Every row gives one point. Two turns around zero, p and q, are shown by what they do to some points. Where does a point land after both, in the order given? Backwards means that the second turn is done in reverse. Each puzzle has new turns, and all numbers are rounded.
(in the rows, 128 means zero)

Turn p:
[116 162] -> [106 157]
[ 99 141] -> [ 96 131]
[169  81] -> [181  96]
Turn q:
[151 138] -> [151 137]
[ 68 101] -> [ 67 103]
[121 160] -> [122 160]
[172 113] -> [171 112]
Where do these land?
p, then q backwards: [151  62] -> [172  74]
q, then p: [118 152] -> [112 148]
q, then p: [144 168] -> [132 171]
p, then q backwards: [ 99 130] -> [100 120]

Turn p:
[138  96 161 135] -> [119  96 155 148]
[124 132  45  86] -> [151 126  52  80]
[104 127 152 141] -> [ 98 136 144 139]
[136 181 184 123] -> [132 166 194 113]
[138 104  98 155] -> [139 116  96 160]
Turn q:
[109 120  98 168] -> [ 98 123 108 168]
[196 122 185 108] -> [208 129 169 115]
[ 84 177  84 140] -> [ 67 172  99 130]
[113 118 152 131] -> [120 113 153 127]
[139 103 121  93] -> [148 103 111 101]
Where do these land?
q, then p backwards: [ 76 123  86 155] -> [ 70  92 122 149]
q, then p backwards: [139  59 159 144] -> [178  73 150 126]
q, then p backwards: [189 162 143 144] -> [169 179 122 160]
p, then q: [103 128 100 166] -> [ 98 153 104 155]
q, then p: [134 144 107  77] -> [149 125 109  78]
p, then q backwards: [160 115 144 117] -> [140 102 155 125]
p, then q: [ 97 165 158  93] -> [112 141 156  71]

Turn p:
[149 119 168 172 104 126 124 177] -> [135 103 170 179 100 120 111 159]
[126 129 150  89  70  72  95 166] -> [103 126 123 102  70  79  93 180]
[121 116 152 131 173 113 112 181] -> [146 110 151 135 167 102 121 180]
[137 124  95  86 108 133 148 162] -> [142 107  96 100  98 142 151 158]
[137 161  95 139 103 114  97 104] -> [123 166  86 144 108 127 102 114]
[104  96 110 152 121 126 138 123] -> [106  97 113 147 137 120 141 110]
[ 99 176 120 140 180 182 181  31] -> [110 191 141 118 187 193 180  49]
[122 138 145 113 123 173  97 105] -> [120 135 139 107 136 168  87 113]
[158  92 116 130 168 114 159 102] -> [168 115 131 121 147 102 164  88]
Turn q:
[192 149 134 103 104 138  77 135] -> [189 151 129 104 102 129  75 139]
[201 143 113  88 102 113 122 172] -> [190 159 123  79 110 107 122 175]
[100 189  84 139  95  78 140  63] -> [ 87 195  99 131 123  71 130  63]
[105 104 146 180 131 156 162 142] -> [106 102 145 173 109 152 169 137]
[107 160  78 125 110 105 152  83] -> [102 170  94 117 130  99 150  79]
[ 93  71 127 148 166 137  93 138] -> [115  63 102 162 156 149 113 139]
[162 108 134  89 107 145 154 121] -> [159 115 144  80 109 132 149 119]
[105 135 150 128 164 166 105 167] -> [114 122 138 142 148 184 106 164]
[ 96  98 172 129 139 127 105 157] -> [100  82 149 138 135 139 101 161]
[120 122 140 152 162 115 169 101] -> [119 122 154 155 158 118 166 104]
Where do these land?
p, then q: [108  86 166 170 115 153 132 134] -> [109  67 151 164 122 133 119 117]
p, then q: [ 96 181  71 104 137 117 138 156] -> [115 177  85 115 140 156 171 164]
q, then p backwards: [164 117 163 152 172 167 157 103] -> [162 119 153 165 161 174 169 126]
q, then p: [105 102  85 128  86 136 150 128] -> [101 109  86 115 101 134 165 115]
q, then p: [125 118 141  95 161 171 118 105] -> [150 114 144  98 155 160 108  98]
q, then p: [136  95 105 168  85 105  69 154] -> [130  96  69 174  93  93 101 139]
q, then p: [119 154 127  87 163  64 149 101] -> [132 178 138  91 178  84 148 139]
q, then p: [158 158 148  83 159 147 153 156] -> [163 145 171  94 134 160 131 165]
q, then p: [141 142 145 165  73  93  85 115] -> [101 148 110 161  89  84  81 129]

Turn p:
[106  79 159 122 139 105 116 159  54 177  71 109] -> [ 88 112 169 149 136  81 121 124  58 181  77 106]
[133 189 157 148 145 140 119 106 163 103 120 128] -> [152 180 150 108 140 135 126 122 176  95 122 129]
[153 164 133 127 118 168 169 124 110 122 130 109] -> [150 165 113 102 114 160 162 129 117 133 119 102]
[154 207 129 118 102 152 129  79 126 117 183 171] -> [175 191 107  83 104 156 128 102 145 128 181 171]
[116 128 177 100 101 126 111 134 178 114 165 118] -> [143 112 176 119  85 142 105 156 161 113 160 127]
[143 109  99  98 113 126 134  92 114 116  88 115] -> [110 100 100  99 108 117 144  90 133 137  98 124]
[ 93 100 144 158 158 127  93 107 157  84 203 111] -> [115 116 157 165 141 149  94 105 155  78 203 101]
[ 79 125 117 147 117 161  85 158 159  73 167 138] -> [ 94 136 118 139 124 162  63 158 144  73 165 122]
[154  74 119 102 170 109 153 185  84 186  83  98] -> [135  70 131 143 168 100 150 149  67 187  73  91]
[ 88 105 119 110 144  58 156 174  93 151  99  95] -> [ 92  97 135 136 147  49 154 169  97 157 123  94]
[164 173  72 115 141 163 109  89 154 144 122 179] -> [159 145  72  97 158 159 113  99 169 147 118 184]
[135 149 110 133 136 175 183  82 147 149 110 201] -> [120 153 110  99 158 186 181 115 141 140 117 200]
[169  76 129 136 119  68 137 171  90 123  87 131] -> [139  81 123 152 121  69 145 133  64 111  83 131]
[105 114 129 178  89 115  98 133 163 133 164  89] -> [119 134 130 200  89 126 107 142 163 113 153 111]
Turn q:
[111 119 138 123  97  97  97 140 127 111  88 173] -> [ 93 106 122 119 100 120 112 154 116 107  90 170]
[126 103  90 156  83 173 163 104 156  82 125  89] -> [153 109  96 141 100 184 139  92 169  80 133  88]
[162 158 117 161  85  67 107 101 128  97 132 100] -> [140 136 128 167  91  71 102 115 127  78  95  96]
[ 84 150 152 113 104 115 140  79 103 123  99 106] -> [ 90 133 167 112  85 140 140 100 108 128  98  95]
[141 126  41 131 161 103 208 136 186 117 194 129] -> [147 138  61 135 180  85 210  89 171  89 179 115]
[146 151 174 117 206 136 124  95 112  99 104 142] -> [126 164 189 109 192 138 116 120 130 134  80 136]
[ 95 163  93 111 187 146  94 183  98 198 146 134] -> [100 162  83 120 174 119 127 167  81 211 160 121]
[129  84 120 110 137 177 109  91 104 130 152 110] -> [149 105 128 119 143 167  95  73 117 154 146 124]
[108  81 158 112 125  91 120 205  74 111 128 141] -> [117  83 147 125 139 130 128 181  49  99 154 164]
[124 148 160 138  75 191 119 149 188 141 164 138] -> [125 153 124 127  81 156  96 151 197 134 190 143]
[160 135 176 153 174  81 108 117 183 131 100 131] -> [131 117 173 125 161  74 115 165 183 129  85 126]
[145 106 128 156 134 102 149 132  86 164 106 168] -> [135 107 137 173 131 119 164 137 101 155 101 169]
[135 141 117  83  95 184 126 132 118 161 125 101] -> [160 151 110  93  85 161 120 121 115 167 151 116]
Where do these land?
p, then q: [105 123 148 186 153 156 125 104 125 136 162 145] -> [101 172 154 166 155 154 112 113 157 136 139 117]
q, then p: [ 86  71  89  93 215 111 114  68 107 148 105 102] -> [ 83  72 159 116 180 120 160  63 131 202 109  92]
p, then q backwards: [111 135 143 157  91 118 113 149 164 143 145 163] -> [149 139 162 158  99 134 120 161 129 126 137 170]
p, then q backwards: [166 125  82 180 151  71 165  86 162 166 164 141] -> [172  94  79 173 144 123 195 133 146 157 178 164]
p, then q: [152 121 119 147 118 164 127  98 133 134  87 142] -> [120 139 116 120 114 163 142 116 152 142  80 137]
p, then q: [ 83  90 132  96  58 167 131 123 150 107 139 133] -> [ 92 104 103 111  72 181 106 129 129 121 177 146]
q, then p: [ 84 118 156 129 140  87  80 120  97  96 170 125] -> [ 83 135 170 137 137  95  84  94 108 114 167 108]
q, then p: [129 110 161  75 134 155 145 149 120 104 110 115] -> [149 113 148  73 117 163 114 130  96 136 129 118]
p, then q backwards: [165 155 168 118 120  91 136  89  90 146 149 134] -> [171 137 138  82 115 116 164 104 106 163 159 121]
q, then p: [162 177 149  86 131 166 111 148  76  73 137  69] -> [186 181 126  72 107 125  76  97 105 128 120  72]
p, then q: [207 102 152 169 132 171 101 133 124 130 107 126] -> [174 137 141 157 120 176 100 123 139 133  52 129]
q, then p: [ 94 161  90 126  99  66 190 141 148 159 122  69] -> [115 115  99 135  78  89 208 165 128 129 154  69]
p, then q backwards: [109 125  73 117 115 113 165 194 146 109  58 164] -> [106 125  95 127 147  76 103 189 153 112  61 175]
p, then q: [114 142 118 119 131 184 110 164  68 157 159 120] -> [134 162 108 143 125 138  94 134  79 192 145  98]
p, then q: [152 165 139 120 132 101 107 155 209 110 104 173] -> [144 129 116  92 155 106 110 178 162  82 105 192]

Turn p:
[144 157 157 104  81 114 161 134 148 136 186 130 135 102] -> [148 151 174 109  97 100 140 144 172 159 130 161  98 138]
[150 146 188  93 105 124 159 197 154 108 130  69 138  88] -> [121 159 182 115  58 112 145 193 144 173 107  89 141 127]
[ 90 129  95 188 119 135 106 139 104 119 100 144  61 138] -> [ 97 144  88 199 171 152 118 132  92 128 132 144 106 101]
[ 87  98 112 139 169 129  66 141 123 147 136 161 100 120] -> [ 85 119 121 123 185 163 106 137 111 109 170 153 152 106]
[198 120 136  83 131  67 146 124  95  96 172 125 160 143] -> [184  75 169  96 120  61 144 156 126 112 144 107 101 153]
[101  67 132 159 116 138 132 132 148 119 144 152 180 167] -> [ 89  89 139 153 117 114 165  79 158  94 141 140 158 118]
[168 111  96 122 111 105 149 121 101 163  73 144 140 113] -> [152  80  93 128 138  96  98 116 116 175  96 127 141 130]
[198 167 192  73 138 110 151 120 128  84 126 171 124 120] -> [168 113 202  92 117 112 101 165 123 103  60 122  92 154]
[ 79 161 112 185 139 142  76 114 103 145 113 130 156 143] -> [131 158 115 173 139 158 101  74  94 111 172 139 162 134]
[113 120  72 170 211 158 138 118 107 100 175 183 159 148] -> [157 118  94 132 155 122 154 120 111  23 145 187 170 108]
[124 110  80 173 137 207  73 106 100 147 129 134 117 155] -> [138 104  71 170 156 210 143 106 119 109 156 154 148 144]
[142 131 146  54 142 102 177 132  97 109 145 138 133 176] -> [133 101 154  71 109  83 165 134  83 110 107 128  90 152]
[ 89 130 145 131 106 151 127  94 115 159  80  91  91  68] -> [132 170 113 124 147 178 117 105 123 201 108 103 126  85]
[134 140 190 139 122 103 147 128 185 164 105  54  68 106] -> [ 93 204 136 121 152 125 131 156 169 188  97  61 118 149]
[ 97  97  64 143 138 132  96  95 142  87 121 132 138 140] -> [119 102  78 141 130 144 115  99 136  76 164 116 117  86]
[133 162 131  93  84 131 145 154 199 165 113  91 149 121] -> [ 99 160 117 103  57 118 105 132 173 176 119 120 129 162]
Turn q:
[184 102 166 177 152 131 163 164 136 149 130 179 122 132] -> [176 125 184 173 138 127 126 152 140 137 153 186 166 130]
[120 141 120  70 166 110 147 141 140 159 160 100  86  81] -> [105 128 124 114 182 118 171 167 165 115  84 137  85 110]
[104 106 136 130 100 144 127 189 109 102 115  76 101 129] -> [ 99 125 145 159 123 156 122 179 105 111 136  65 121 116]
[212 134 144 118 122 156 140 134 111 146  73 132 145 120] -> [212 145 172 132 130 135 139 117  83 117 105 133 131 114]
[106 117 138 116 113 110  69  90 126 154 123 154  95 188] -> [105 153 122 119  88  80  86 121 114 161 143 146  75 157]
[117  98  62 115 126 106  83 114 108 107 210 115 120 151] -> [117  85  59  87 139 134 112 155 147 153 182 115  78 150]
[116 161 170 122 140 168 168 112  97 137 124 100 206 155] -> [143 172 154  80 146 107 124  94 129  79 143  87 190 132]
[125 115 120  97 130 174 111 123 167 100 153 133  51  95] -> [ 86  94 164 127 150 180 121 125 145 147 108 141  59 115]
[ 96 119  88 181 138  87  79  80 156 112 158  89  67 144] -> [ 73 106  66 177 151 110 119 101 139 191 160 113  78 146]
[126 129  93  94  76  89  98 109 205  93 133 125 105 186] -> [131 112  92 146  61 135  94 104 183 154 104  97  62 163]
[ 88 126 138 122  59 139 143 129 125 137 171  77  75  53] -> [ 59  91 155 119 123 134 198 148 139 152 130  78 100  68]
[127 159 110 155 145 150 129 155 130 164 102 158 183 124] -> [150 184 115 118 121 158 146 124 115 128 128 158 183 136]
[119 172 125 136 137 123 189 126  79 109  87 161 170 129] -> [139 124 126 121 115 120 159 102  97  58 119 143 192 159]
[141  82 141 129 158 140 164 124 112 143  77 155 205 118] -> [174 128 144 101 139 116 101 135  97 128  92 145 217 134]
[140 160 170 157 157  94 106 130 119 107 105 166 190 114] -> [153 148  97 145 114 111 101  97 120  88 137 175 180  87]
Where do these land?
q, then p: [ 74 162 115 129 166 158 130 156  95 153 139 115  52 128] -> [ 89 194 132 130 134 125 168 133  62  87 119 160 120 109]
q, then p: [173 114  90 123  52 127 129 141 151 123 119 125 154 158] -> [144  98 108 150 102 143 155 141 169 184 119 112 108 178]
p, then q: [146 159 144 163 110 167 127 129 124 104 155  81 173 105] -> [181 135 160 144 107 147 158  89 156 134 161 101 142 106]
q, then p backwards: [104 102  88 166 152 146 149 133 139 100 116 137 142  77] -> [129  81 128 142 145 178 103 146 109 167  93 145 123 125]
p, then q backwards: [144 110 125  87 123  57 125 128 104  74 152 112 179 122] -> [165 101 181 110  69 112 141 103  74 118 159 111 130 147]
q, then p: [128 154 100 143  98 134  95 129 138  92  35 147 104 155] -> [159 118 107 207 139 171 137  79  94 152 123 129  91 140]
p, then q: [137  99 110 118 181 163  74 102  99 135 121 129 143 125] -> [157 107 132  72 176 164  89 131 117 124 140 113 136 130]
p, then q: [ 84  77 131 148 138 137 146 135 184 157 176 137  91  52] -> [ 94 158 119 113 143 173 153 126 193 124  62 184 164  99]
q, then p: [177  89 178 177 155 130 108 135  89  89  90 106 134  97] -> [195 106 165 158 179 137 127 148 120 125 159 114 190 101]
q, then p: [107 101 167 110 133 118  66 138 173 174 129 119 157 200] -> [109 167 137 134 114 139  46 146 132 154 185 131 109 188]
q, then p: [141 148 121  95 178 100 158  91 151 130 183 146  79 137] -> [ 67 128 112 102 176 104 115 138 151  71  92 126 101 125]
p, then q: [150 192  85 131  92 117 180 160 131 133 112 137 106  94] -> [153 156  99 167  68 137 174 151  97 143 129 169 102 131]
p, then q: [112 140 146 175 101 119  64 128 154 145 186 175 111 175] -> [ 72 131 146 148 134 129  76  93 177 130 188 176 131 153]
q, then p: [135 167 117  63 133 155 103  77  94 201  69 118 164 155] -> [177 133 125  85 115 110  83 127  45 149 102 103  60 172]
p, then q backwards: [160 162 155  71  93 162 158 138 122 137 127 144 162 135] -> [141 110 106  91  81 139 146 111 146 146  99 192 125 144]
q, then p: [121  78 183 142 158  62 207 138 103 107 121 123 157 148] -> [108  87 169 160 114  56 110 125 148  88 166  70 178 118]
q, then p: [ 84 121 122 137 116 123 157 118 125 120 144 124  66 112] -> [ 73 149 128 130 146 113 170 102 120 132 125 128 134  96]

Turn p:
[157 168  86  94  86 185 132  84  96 151  96 132 120 138] -> [176 126  86  79 106 154  69 102 109 126 165 107 140  97]
[151 157 100  83  90 169 184 111 104 148  99 123  75  68] -> [160  72  71 107 140 151  97 119 111 123 142 128 137  34]
[125  97 157 176 175 134  92 156 125  53 154 158 126 145] -> [ 93 166 155 140 122 130 212 133 119  78 142 140 100 169]
[ 68 138 128 129 116 167 113 151 160 139 128  99 154 111] -> [114 136  83 154 166 151 122 123 149 153 113  86 110 155]
[180 108 145 189 151  93 114 179 132 175  99 161  96 147] -> [121 143 149 157  96 158 126 147 121 120 109 239 142 147]
[199 111 155 126  33 149 163  84  59 129 104 131 105  78] -> [119  55 137  56  76 175  99 100 149 122 158 147  99  43]
[ 86 157 141  81 150 138 128  96  78 147 158 102 138 102] -> [134  85 144 125 171 115 100 112  75 139 133  72 107 129]
[ 83 135 149 183 186  83  98 137 174 103 145 164 130 147] -> [ 79 194 154 155 164  92 155 140 124  95  93 151 131 174]
[102  89 147 166 181  98  70 121 153 134 139  79  87 168] -> [147 160 144 165 120  78 143 132 120 124  79 161  57 185]
[122 116 171 170 101 134 212 139 130  89 134 182 159 192] -> [ 77 165 147  71 137 129 196  84 153 175 160 164 171 123]
[179  90 141  82 112 143 139 118 126 161  79 168 134 112] -> [166  79 130  87 132 156 105 154 164 116 162 168 151 124]
[104  89 107 128 148  94 124 150 179 112 170 151 117 157] -> [123 159 138 180 138  69 161 138 161 124 143 142 141 147]
[ 82 127 114 134 131  69  84 156 130 108 111 129 130 147] -> [ 90 128 113 153 104  84 128 133 127 108  98 125 144 184]
[115 161 103 103 151 126 142  80 153 104 127  76 177  94] -> [157 135 137 111 153 120 122 142 134 128  78  40 139 107]
[130 181 129  95 113 125  99 131 164 143 172 106 143 126] -> [117 155 125 150 133 118  87 177 118 160 141  81 118 120]
[129 140 130 113 154 117 133 174 132 106 130  91 142 157] -> [134 132 121 143 111 121 169 156 103 162 113 111 142 152]
[165 112  74 123  99 152 149 109  80 172 132 125 143  87] -> [169  86 144 142 106 173  86  85 139 121 147 114 146  85]
Turn q:
[202 158 120 191 141 125 126 153  66 107 148 138 176 142] -> [165 127 158 195 162  99 119  99  53 130  96  88 149 135]
[ 56 126  68 125  70 121 158 161 123  87 137 135 113 124] -> [ 79  96  83 158  87 167 126 173 104  99 171 123 135  91]
[104 188  93 175 137 107 125 168 152 144 120 127  97 145] -> [123 169  93 150 133 108 166 144 127  75 148  75 115 114]
[183 139 117 138 161 147 118 136 123 112 100 125 156  69] -> [189 131 170 124 166 144 140 127  95 148 122 122 105 100]
[144  73 159 102 172 134  80 110 166 110 158 127 135 141] -> [182 111 127  87 136 129 114  97 174 133 126 162 179 147]
[124 171 146 148  85 112 177 151 142  88 107 157 121 135] -> [ 74 119 130 173 168 127 152 165 118  92 114 139 126 105]
[208 189 104 171 123 139 119  98  97 125 167 131 118  88] -> [147 158 199 188 134 142 152  89 116 153 105  69 134  98]
[110  84 137  62 108 132  92 106 170 174 104 104 162 163] -> [142 108 114  54  79 117 123 172 165 146 100 152 130 178]
[143 187 139 161 173 100  95 114  70 133 124 184 170 108] -> [138 204 136 127 168 108 111 104  63 146  85 104 156  94]
[140 160 141 205 144 136 116  79 115 113 123 119 159 113] -> [132 138 127 132 169 159 142  76 101 130  71  83 122 125]
[ 89  82 150  70 129 188 154 125 168 165 144 150 137 144] -> [ 96 115 143  63 106 141 142 139 141 133 173 183 147 188]
[ 98  82 125  64 154 114 177 110 146 138 134  74 111 153] -> [118  85 104  95  71  98 137 101 161 128 151 188  94 132]
[136 102 125 186  93 118 150 171  95 151 130 130 103  79] -> [104 107 130 163 168 127 101 138 116 160 179  71 100 121]
[ 98 131 133 114  79  80 154 157 139 126 150 126 110 109] -> [ 75  98 123 134 119 105 116 161 150 118 151 115 133  86]
[120  63 124  66 152 125 113  75 151 136  90 144  96 192] -> [148 144  72 111  92 128 134 132 184 166 117 213 134 172]
[ 92 113 166  71 127 171  92 133 125 142 112  76  84 144] -> [135 141 137  92  89 147  73 133 182  92 141 159  88 165]
Where do these land?
q, then p: [133 139  69 115 100 196 174 116 107 145 116 105  76 100] -> [ 96 147  98 136 143 139 131  82 116 169 169 164  64  77]
p, then q backwards: [106 101 116 143 129  94 135 110 153 196  65 120 153 165] -> [162  79 185 102 142 126  79  85 116 125 128 132 137 175]
p, then q: [148 122 141 121 171 136  81 119 101 139 103 172 109 110] -> [150 130 130 172 143 145  92 119 116 107 132 173 172 134]
p, then q backwards: [ 97 129 144 151 116 120 133 147 135  98 132 161 101 179] -> [103 134 133 118 158 120 173 116 132 162 130 162 113 162]
q, then p backwards: [ 64 142 125 150 131 137 117 153 135  88 109  41 169 121] -> [134 140 123 115 125 159  86  87  74  99  76 112  97  61]
p, then q: [148 187 161 119 193 133 105  74 182  82 160 160 145  85] -> [160 142 163 124 154 101  88 108 109  31 146 160  92  68]
q, then p: [106  69  70  56 139 103 109  98 103 116 133  69 108 136] -> [124 121 107 146  83 135  59 131 205 107 184 143 119  88]
p, then q backwards: [107 135  90 133 149 165  80 190  92 147 123 103 147 197] -> [135  94  67 165 140 187 118 116  81 155 132 140 129 193]
p, then q backwards: [159 182 116  95 129 103 152  93 137 115  99 139  72 131] -> [ 95 143 120  87 157  70 109 163 122 113 118 141 176 118]
p, then q: [127 152 133 166  43  64  93 161 148  97 174  99 115 107] -> [ 64 121  74 104 130 165 110 178 157  95 148  57 101 103]
q, then p: [151 136 145 102  60 126 129  62 151  91  89 130 134 126] -> [130 121  63 114 171 175 138 128 165 125 115 182 144 155]
q, then p: [126 122 165 128  98 123 129 161  96 136 141 104 140 131] -> [112 119 131 137 107 104 133 136 131 116 118 131  92 176]
p, then q backwards: [162  98 112 162 169 139 154 171 101 149 135 172 154 133] -> [158 129 113 116 139 194 140 115 143  80 165 168 118 132]
p, then q: [161 103 149 155 125 123 118  89 115 156 153  88 134 105] -> [123 146 152 127 168 146 104 133 191 135 130 133 106 146]
p, then q backwards: [170  87 169 117 120 177 163 173 174 133 145 184 123 122] -> [128  95 114 102 130 151 154 140 192 105 105 183  67  89]
q, then p backwards: [ 82 145 143 135 175 110 174 132 119 161 171 201 167  99] -> [ 99 196 152 129 124 121 188 118  98  95 150 190 118 171]
